Each point is reached from the start by the listed moves, each made 0, 1 or 2 times, or once backwards (-1), plus a little noise. Is the number of moves made odd or even? Then give how often each move was made.

Moves:
(1): [ 0.26  0.09 -0.26 -0.19 -0.39 -0.16]
(2): [-0.26 -0.03 -0.09 -0.19 -0.05 -0.12]
(3): [-0.16  0.01  0.16 -0.29 -0.29  0.49]
Start: [-0.18  0.12  0.02 -0.14 -0.09 -0.01]
Points:
[ 0.16  0.33 -0.38 -0.78 -1.21  0.13] -> odd (2, 0, 1)
[-0.63  0.09  0.43 -0.21 -0.03  0.69] -> even (-1, 0, 1)
[-0.32  0.15 -0.19 -0.84 -0.83  0.21] -> odd (1, 1, 1)
[ 0.30  0.19 -0.39 -0.04 -0.17 -0.63] -> even (1, 0, -1)
[-0.60  0.15 -0.31 -1.00 -0.84  0.04] -> even (1, 2, 1)

Moves:
(1): [ 0.14 -0.17  0.25  0.09 -0.26  0.30 -0.15  0.10  0.12 -0.15 -0.17  0.19
 -0.31  0.00]
(2): [ 0.27  0.33 -0.01  0.11  0.04 -0.09 -0.30 -0.04 -0.20  0.16 -0.13 -0.02
 -0.33 -0.20]
(3): [ 0.10 -0.09  0.34 -0.08  0.18 -0.18 -0.05  0.46  0.18 -0.23 -0.23 -0.12
 -0.06 -0.02]
(4): [-0.06  0.03 -0.04  0.35  0.01  0.10 -0.17 -0.25  0.01 -0.05 -0.17 -0.10
  0.03  0.02]
(5): [ 0.03 -0.13  0.03 -0.03  0.20  0.23  0.10  0.17 -0.14 -0.05  0.16 -0.17
 -0.14  0.05]
(6): [ 0.25 -0.28  0.07  0.26 -0.09  0.32 -0.10 -0.17 -0.53 -0.34 -0.18  0.00
  0.29 -0.07]
(7): [ 0.09 -0.13 -0.26 -0.15 -0.02  0.20  0.19  0.11  0.28 -0.15 -0.06 -0.14
  0.22 -0.12]
(8): [-0.16 -0.04 -0.17 -0.04 -0.15  0.01 -0.10  0.08 -0.07 -0.15 -0.02 -0.08
 -0.03  0.00]
(9): [-0.14  0.15  0.09 -0.03 -0.02  0.11 -0.31 -0.05 -0.01  0.01  0.12 -0.04
 -0.23 -0.18]
(10): [ 0.01  0.09  0.06 -0.13 -0.09 -0.03 -0.01  0.14  0.16  0.11  0.08 -0.18
  0.08  0.21]
(11): [-0.04  0.09  0.06  0.19 -0.17 -0.12  0.20  0.12  0.01  0.05  0.20 -0.01
  0.05 -0.11]
Start: [-0.07  0.06  0.22 -0.03 -0.24 -0.13 -0.01  0.09 -0.11 -0.08  0.03  0.17
 -0.21 -0.10]
Points:
[-0.09 -0.34  0.92  0.83 -0.26  0.36  0.50  0.19 -0.70 -0.22  0.66 -0.22
  0.10  0.26] -> even (0, -1, 0, 1, 2, 1, -1, -1, 0, 1, 2)
[ 0.15  0.44  0.49  0.23 -0.27  0.79 -0.90 -0.39  0.19  0.40 -0.14  0.40
 -1.76 -0.19] -> even (2, 1, -1, 1, 1, -1, 0, -1, 1, 0, -1)
[-0.42 -0.24  0.65 -0.96  0.20 -0.50  0.33  1.45  1.09 -0.57  0.03  0.05
 -0.39 -0.40] -> even (0, -1, 2, -1, 0, -1, 1, 0, 1, -1, 0)
[ 0.02 -0.79  0.44 -0.20 -1.19  1.06 -0.64  0.15  0.29 -1.08 -0.62  0.31
 -0.05  0.01] -> even (2, -1, 0, 0, -1, 1, 1, 1, 1, 1, -1)
[ 0.33 -0.88 -0.27  0.48 -0.98  1.73 -0.13 -0.12 -0.22 -1.04 -0.43  0.05
 -0.14 -0.28] -> odd (2, 0, -1, 1, 1, 1, 2, 1, 0, 0, 0)
[ 0.80 -1.08  0.09 -0.10 -0.83  2.08 -0.36 -0.06 -0.70 -1.19 -0.30  0.28
 -0.17 -0.50] -> odd (2, 0, -1, -1, 1, 2, 2, 0, 1, 0, -1)
[ 0.44  0.68 -0.36 -0.09 -0.64 -0.12 -0.03  0.64 -0.51 -0.11  0.40 -0.57
  0.07 -1.06] -> even (-1, 2, 0, -1, 0, 1, 2, 1, 1, 1, 2)
